Every row gives one point. Before rounding, the points of a table are all equally far from one centre. They may lie mostly on one side of it. Where is the centre, to within rounding?

Points (8 x 2)
[[ 1.2  2.2]
 [ 0.3 -5.4]
 [ 1.3  2.3]
 [ 1.2 -5.8]
 [-1.6 -3.1]
 [ 0.0 -5.3]
 [-1.5  0.0]
 [-1.3 -3.9]]
Centre: [ 2.3 -1.8]

Points (16 x 9)
[[ 1.9  0.4 -1.7 -1.2  2.2 -3.0  5.8  0.4 -3.9]
 [ 2.9 -1.4 -0.8  5.3 -3.8 -4.3  5.0  5.2 -3.4]
 [-0.8  2.7  2.8  5.3  0.0 -2.3  1.4  4.0 -3.6]
 [ 0.6  3.8  1.8  2.1 -5.3  2.2 -0.5  3.7  0.2]
 [ 3.3 -0.7  0.7  4.1  1.1  2.0  2.8  5.2 -5.6]
 [ 0.0  2.9  2.5  4.9  1.3 -3.0  5.4  5.1 -1.7]
 [ 2.6 -0.1 -1.1 -1.5  2.1 -0.4  1.0  1.1 -5.2]
 [-3.9  0.2 -0.9  1.8 -1.3  1.4  2.7  6.2 -0.7]
 [ 1.0 -1.0  2.8  1.5  1.6 -4.0  3.1  2.3 -7.0]
 [ 0.9 -2.3  2.3  6.1 -2.9 -0.3 -0.5  0.9 -1.6]
 [ 1.7  5.1  3.1 -2.2 -0.5 -1.8  4.5 -0.8 -3.3]
 [ 1.4  2.6  1.6  1.0  1.9 -1.7  1.7 -1.8 -3.5]
 [ 0.0  1.8  1.9  2.4  1.4 -1.8 -1.1  5.7 -1.6]
 [ 1.4  4.0  5.1  0.2 -1.3  0.5  1.5 -0.5 -5.1]
 [ 3.6  4.0  3.1  0.3  0.7 -2.7  0.1  0.5 -2.9]
 [ 0.2  1.7 -0.4 -0.5 -1.8 -0.7  4.5 -2.8 -5.3]]
Centre: [ 1.6 -0.4  2.2  0.4 -2.5 -0.7  3.9  2.9 -1.7]
